Each row of a before or after table is a point. The points were changed in one or more steps. Then noise was added and the rows were shuffled. The steps act on how far a point lies along the listed directions, d1 being the first. Write out the steps. A step turns or swaps two directions, mirrors them in a line or flattens them onto one, adds a multiple of one to another, or multiplies one. Angles are multiples of 10 degrees, from the lower direction toward the higher: turns from -170 to 170, lines from 10 to 170 but not 90. Use the fewest steps. Two steps may share a direction if one is a turn and the other turns, adds or multiplies; they go together, in the order done. Otherwise the lowest direction goes first.
(in the rows, 128 means zero)

Directions:
(1): [137 184]
(2): [ 72 137]
Before (11 x 2)
[[128 101]
 [174 149]
 [157 158]
 [146 161]
 [ 63 187]
 [189 141]
 [131  83]
 [ 31 107]
 [176 124]
 [136 140]
 [165  83]]
After (11 x 2)
[[136 127]
 [169 108]
 [174 101]
 [ 55 169]
 [168 105]
 [145 121]
 [131 132]
 [153 118]
 [125 130]
 [ 63 166]
 [147 112]]
Steps: flatten d1 and d2 onto the line at 70 degrees

Directions:
(1): [161 116  68]
(2): [152 193 128]
(3): [184 107 163]
Before (10 x 3)
[[172 118 180]
 [188 165 137]
 [176 157 132]
 [134  98 135]
 [124 118 106]
 [135 102 125]
 [170 108 141]
 [119  95 134]
 [125  80 106]
 [131 102  76]]
After (10 x 3)
[[223  86  43]
 [166 108 100]
 [141 172  94]
 [ 86 165  54]
 [164 136 138]
 [219 110 109]
 [167 133 164]
 [167 136 122]
 [ 68 170  41]
 [ 85 204 156]]
Steps: multiply d1 by 2.5; turn d2 and d3 by -110 degrees; multiply d3 by 1.6

Directions:
(1): [111  76 164 176 128  74]
(2): [133  54 136  84 155 163]
(3): [ 77 103  53 144 112 132]
(4): [206 111  82 149 137 108]
(5): [128 132 137 194 163 190]
Before (10 x 6)
[[135 113 128 123 159 186]
 [196 216 102  37 102 126]
 [128 106 179 104 118  82]
 [164  82 170 151 173 136]
 [138 120 142 113 107 113]
 [138  97 134 184 151 126]
 [122  77 132 163 151 118]
 [120  62 126 121 140 103]
 [115  74 141 144 121 120]
 [ 94 158 131 130 110 151]]
After (10 x 6)
[[238 248 134  87 115 124]
 [147 107 126 130 161 178]
 [110  85 142 122 142 135]
 [140 164 211 159 129  98]
 [ 92 100 135 168 120 138]
 [ 90  91 129 150 144 137]
 [118 111 111 113 109 123]
 [160 114 214 134 178 154]
 [ 87 124 119 184 141 136]
 [141 150 154 142 111 124]]
Steps: flatten d1 and d4 onto the line at 150 degrees; swap d2 and d5; multiply d3 by 2

Directions:
(1): [123  97 218 157 137 165 110 157 170]
(2): [137 170  78 126 159 165  72 176 174]
Before (13 x 9)
[[136 145  94 105 132 106 143 125  97]
 [125 117 144 138 123 121 119 120 127]
 [134 172  80 134 152 174  53 176 166]
 [139 157  26  92 126 103 136 115  93]
 [137 179   9  95 127 106 103 115 105]
 [130 180  55 121 157 137  67 174 129]
 [152 130 120 137 132 139 124 136 144]
 [116 128 144 132 119 155 123 132 153]
 [132  84 175 138 118 109 162 100 111]
 [120 154  66 108 121 139 122 130  96]
 [135 129 130 139 129 116 123 121 103]
 [136 103 167 130 109  86 173  75 102]
 [106 133 107 135 151 147 122 156 146]]
After (13 x 9)
[[117  66 250 149 109 139 137 120 132]
 [132 130 138 143 139 133 109 138 116]
 [135 114 178 131 140 141 127 150 137]
 [147 150  86 125 151 147  92 153 162]
 [128 132 112 130 125 121 111 121 131]
 [147 116 127 135 124 122 150 119 118]
 [122  72 231 150 130 152 134 146 150]
 [152 159 110 133 158 158  81 155 185]
 [108  86 202 140 111  86 158 103  70]
 [103 109 126 132 133 115 163 115 106]
 [114 142 106 118 113 132 136 109 125]
 [111 100 184 140 115 152 133 135 114]
 [116  95 160 131  83  87 177  70  62]]
Steps: turn d1 and d2 by 170 degrees

Directions:
(1): [171  84 142  61  82  87 148 179 161  95 128]
(2): [100 147 177  67 115 169 123  80 163 134  59]
(3): [196  93  80 135 154 187 169 133 128 152  76]
(4): [103  93  55 119 111 117 105  83 203 158 155]
Before (10 x 11)
[[113 178 169 144 122 139 149 143  55 105  91]
 [ 49 156 181  63 106 131 100  72 204 111 138]
 [153 161 135 151 156 218 142  82  98 152  43]
 [ 97 147 108 176 128  89 108 151  76 132 225]
 [130  86  71  78  68  90 129  98 200 180 166]
 [ 61 112  51 130 100 111  84  67 178 161 214]
 [210 147 132  90 144 204 169 140  91 140  32]
 [ 99 177 168 138 159  86 141 161  32 110 179]
 [137 114  96 116 120 153 111 115 155 143 111]
 [154 127  84 174 154 204 148 124 103 169  80]]
After (10 x 11)
[[145 108 121  85  87  99 142 128 155 161 148]
 [101 107  42 184 130 146 111 103 148 178 155]
 [ 87 153  84 163 125 143  88  54 153 158 137]
 [129 119 101 123 112 139  99 122 147 134 142]
 [122 118  57 153 135 144 125 118 125 164 164]
 [108 164 141 139 113 139 142 128  82 116  95]
 [169 173 163 119 129 126 137 165  65 112 115]
 [ 60 155 182  57 108 147 108  77 200 113 116]
 [ 71  88  13 118  97 141  87  37 218 185 184]
 [123 152 138 118 162 130 159 137  71 137 133]]
Steps: add -1.5 times d1 to d4; flatten d2 and d3 onto the line at 150 degrees
